Each row is a point. Two turns around zero, p and q, are shown by what they do to some points. Write where each new point lands after one turn and then the other. Backwards means that the second turn is done in reverse. Each puzzle has new turns, and all numbers are rounded.

Turn p:
| -20 | -10 | => | 22 |  4 |
|  -7 | -23 | => | 13 | 20 |
| 27 | 32 | => | -35 | -23 |
Turn q:
| 19 | 21 | => | 26 | 10 |
|  11 | -30 | => |  -4 | -32 |
| -30 |   8 | => | -23 |  21 |
Where do these land?
p, then q: |  8 | 31 | => | -27 | -17 |
p, then q backwards: |   9 | -43 | => | -17 |  40 |
q, then p: | -30 |  19 | => |   9 | -34 |
p, then q backwards: | 18 |  2 | => | -17 |  -5 |
p, then q: | -6 | -8 | => | 10 |  2 |

Turn p:
| -12 |   0 | -16 | -32 | => | -24 | -25 | -16 |  -2 |
| -5 | -6 |  7 | 23 | => | 12 |  7 | 21 |  2 |
| -32 | -15 | -14 |  -3 | => | -17 | -26 |  22 |  -1 |
| 17 | 20 |  3 | 22 | => |  22 |  21 |  -3 | -16 |
| 13 | 24 | 19 | -3 | => |  24 |   5 | -22 |   1 |
|  19 | -22 |   0 |  -6 | => | -18 |  18 |  -2 |  15 |
Turn q:
|  -6 | -17 |  13 | -14 | => | -17 | -18 |   8 |   3 |
| -20 | -15 |  -2 | -12 | => |  -8 | -23 |  -8 |  10 |
| 10 | 32 |  8 | 35 | => |   4 |  44 | -13 | -18 |
|  -2 |  15 |   4 | -19 | => |   6 | -13 |   1 | -20 |
|  19 | -15 | -22 |   9 | => | 16 |  9 | 14 | 25 |
Where do these land?
q, then p: | -9 |  6 | 10 | -9 | => | -13 | -10 |   0 |   5 |
q, then p: | -3 |  8 |  1 | 19 | => |   3 |  -5 |  -7 | -19 |
q, then p: | -36 | -25 |  11 |  -5 | => | -18 | -14 |  39 |  -4 |
q, then p: |   1 |   6 | -19 |  -4 | => | -5 | 19 | -5 | -1 |
q, then p backwards: | 48 |  5 | -4 | -1 | => | -3 | -9 |  5 | 47 |
